Each wall is flat, endless, passes through zero and stands at right angles to its row. A trip goes straight from one point to another. List the walls that it crosses, first one first.

Walls:
(1): 24	10
(2): 70	-15
(3): 16	101
(4): -24	-25
(5): -4	-13
Trips:
7	-20 to -51	5 => 2
-42	-54 to 24	10 => 2, 1, 4, 5, 3
-55	-21 to -35	27 => 3, 5
76	52 to -79	-22 => 2, 1, 4, 5, 3
5	8 to 53	9 => none
26	7 to 36	38 => none
-21	43 to -7	12 => none
-12	15 to 12	21 => 1, 2
53	35 to 53	27 => none

Walls:
(1): -15	0	-21	14	12	-8	-22	-23	-51	36	-20
(2): -36	37	-66	41	42	7	-11	-27	-35	7	22
(3): -12	-31	-20	-62	6	66	47	-13	10	-24	-16
(4): 2	-35	-15	-36	-29	-32	-6	4	15	-55	1
(5): -1	9	9	23	29	-69	7	22	-9	-17	-7
(6): 5	-4	-8	2	69	73	9	-34	16	60	13
(7): -89	-13	30	10	-32	-54	-60	-12	-34	89	108
(8): -1	-79	23	45	-27	-11	31	14	1	23	24
(9): 94	41	10	-23	-15	53	25	-11	40	31	35
(10): -2	31	-39	2	-11	24	-12	-68	3	65	42
Trips:
17	-12	8	-2	-46	-13	21	10	-3	-55	-10 to 23	-26	48	4	-22	-20	73	32	54	-33	-4 => 9
0	-62	82	-7	-38	-11	8	30	-2	-35	23 to -5	-13	24	31	-14	-60	0	7	62	-10	-24 => 3, 7

Walls:
(1): 42	1	-30	35	21	27	70	78	42	-1	-39	-10	-23	48	76	-60	-38	-6	-11	26	-40	12	72	-15
(2): 34	-35	27	9	21	10	-6	-22	-21	49	-11	-16	-58	42	-18	10	41	-2	63	9	92	48	0	-9
(3): 87	38	5	-40	-40	-25	47	6	-38	-38	-14	-5	31	39	-35	-3	11	-45	-14	13	33	26	13	-8
(4): -12	23	33	-9	2	3	-32	-53	30	6	6	-84	-19	-5	7	15	50	-19	8	-18	5	40	-8	23
(5): -25	-11	-26	-33	45	4	63	-13	46	-13	8	-23	-13	-50	43	40	-31	10	24	30	52	-37	-59	43
(6): 45	-71	11	-6	-6	-39	23	-31	-36	46	-4	28	9	-2	-19	72	13	-10	15	-68	-41	-10	-29	52
(7): 23	24	31	-18	-14	38	34	-25	-18	-40	-9	14	39	61	-29	7	1	-10	16	-18	2	56	3	34
(8): -39	15	25	-59	31	-26	12	-31	-41	-29	5	3	4	-27	-58	-54	30	-2	-57	22	8	31	-10	-32
(9): -16	-10	9	-10	-19	32	27	40	-23	27	21	-25	-14	2	26	-19	-4	12	-32	27	-14	20	1	-28
Trips:
-1	17	48	53	-15	31	-74	1	-24	93	-38	-38	36	-27	9	28	42	-3	-29	-20	33	9	36	42 to 25	-24	5	-22	-25	12	17	-49	33	30	25	-17	22	-34	42	-10	40	-32	52	-6	-43	-34	-13	-25 => 9, 5, 2
-2	-14	57	15	22	-79	-22	5	10	-22	-6	-17	-29	-24	43	-40	-27	19	-37	33	11	11	39	-26 to 4	19	-80	-32	14	2	40	32	35	-19	-48	7	6	33	-20	-11	33	15	-16	45	-12	42	12	2 => 4, 3, 5, 7
-51	-37	-20	-22	-20	31	-3	-15	13	-32	-56	83	49	38	-16	35	-77	-31	18	-24	-50	-9	71	13 to -70	-21	-11	-15	-51	35	-12	17	-24	81	99	40	41	3	6	-45	-95	55	36	34	-47	2	10	-19 => 9, 6, 7
-10	-51	12	26	18	-8	31	41	-47	13	-2	-17	-39	10	-1	-74	-35	15	-16	31	21	-6	39	7 to -23	28	-14	-76	-41	-21	40	7	-47	-34	1	17	1	33	-26	2	33	-22	-5	27	21	-6	-23	16 => 3, 7, 5, 1, 2
27	-28	4	-24	25	-77	50	-16	47	-7	-11	15	41	8	-7	14	17	-70	58	15	-22	33	-50	-15 to 25	49	-36	-28	-4	-33	13	5	57	-25	-7	-22	39	-26	28	30	-67	-12	4	-47	28	20	79	-16 => 1, 8, 2, 6
17	-20	18	18	-2	-40	16	9	14	35	40	30	-40	-8	-6	-2	20	7	-59	3	-22	-1	-16	-34 to 21	-51	-6	-3	-38	-3	-7	-30	16	-4	8	-16	34	-7	-58	-8	10	-19	-8	-49	-11	9	-61	-12 => 1, 3, 4, 9, 7

Walls:
(1): -1	5	-5	43	-14	15	-28	41	-30	16	-8	11	15	33	-48	9	-19	-10	19	18	-47	43	30	-35	-5	-7	-35	95	-22	-22	45	50	60	-48	2	-16	-21	-39	-30	-1	-4	-16	-26	5	13	53	-13	-33
(2): -25	34	-20	20	80	16	-8	-1	57	7	-62	-49	-48	19	19	-38	-45	12	20	38	35	62	-8	77	-11	-32	17	22	13	43	55	58	54	-60	-30	-9	-60	-7	-12	33	-40	17	-15	44	45	55	54	47
(3): 34	3	-13	-4	-23	-10	43	24	-18	-33	47	-45	4	40	15	13	3	42	-50	35	75	25	-18	-28	7	-39	34	-28	17	-3	-3	12	9	3	1	-26	0	-52	-44	34	32	92	18	59	14	28	-26	70
(4): 35	-6	-27	-26	-65	57	5	24	0	45	-36	-3	12	-74	16	22	12	3	0	-60	19	5	-11	-39	-30	-45	-7	15	-53	47	-37	4	13	-18	37	-2	-31	37	-24	-21	-83	-4	-13	-25	52	32	-24	-5
(5): -41	54	-15	35	70	4	15	-14	11	-42	-27	25	-104	17	16	-57	69	-96	-59	16	24	2	36	-10	-12	17	16	-4	9	-47	22	51	17	23	16	83	-35	40	-14	25	-34	31	39	11	45	10	37	-41
(6): 15	12	58	58	-23	45	-48	-21	-9	-52	-18	-34	31	69	13	51	32	-42	47	-21	36	-9	-7	28	36	-20	65	-6	-24	-111	33	-44	16	33	68	12	-22	-21	-13	-22	26	-38	39	-5	0	8	10	20
(7): 39	-9	-45	21	-20	-16	21	6	13	53	-20	-8	-8	-37	-33	11	-28	-1	-14	-77	-18	-55	23	34	-33	35	39	-5	-16	31	8	18	-35	-61	14	-69	28	25	-58	-12	-30	17	-3	8	-66	-34	-18	8
(8): 20	9	-14	-6	9	6	-24	21	85	54	-30	-44	36	0	93	-22	-35	-63	50	-41	-33	-39	-62	-19	11	27	5	-10	61	-67	-1	27	55	44	-1	57	25	21	-9	67	33	2	23	-23	13	-23	-10	-2
Trips:
-14	-9	-15	-31	-31	50	9	9	-107	-59	6	-18	57	11	11	-111	-10	-60	26	-10	-23	36	14	-64	0	38	30	-49	30	-22	-30	-27	12	50	73	62	31	51	-44	-8	14	14	5	3	38	-36	-7	-19 to 45	-34	5	-8	-4	-52	-21	-24	-10	-31	36	-2	-7	12	22	-15	-11	0	-69	4	-20	-15	-78	29	15	-34	60	-14	51	-99	-11	44	13	-9	53	67	52	-7	4	19	50	20	-23	-20	18	-29	-36	3 => 4
-34	-62	-3	3	10	29	81	-21	-5	-112	63	45	-5	16	39	-15	30	-16	-14	21	-12	5	-17	-40	6	-11	8	-43	-14	12	89	-18	20	5	-38	36	20	81	36	36	-45	-14	37	49	90	-9	-35	-11 to 1	-18	0	-100	68	8	27	27	56	-8	-35	-24	48	30	11	19	-11	50	-47	-20	-17	36	43	22	-37	-41	-2	19	46	15	-49	25	87	21	57	-56	43	12	22	-39	59	44	38	32	-52	-60	25	-15 => 2, 8, 5, 7
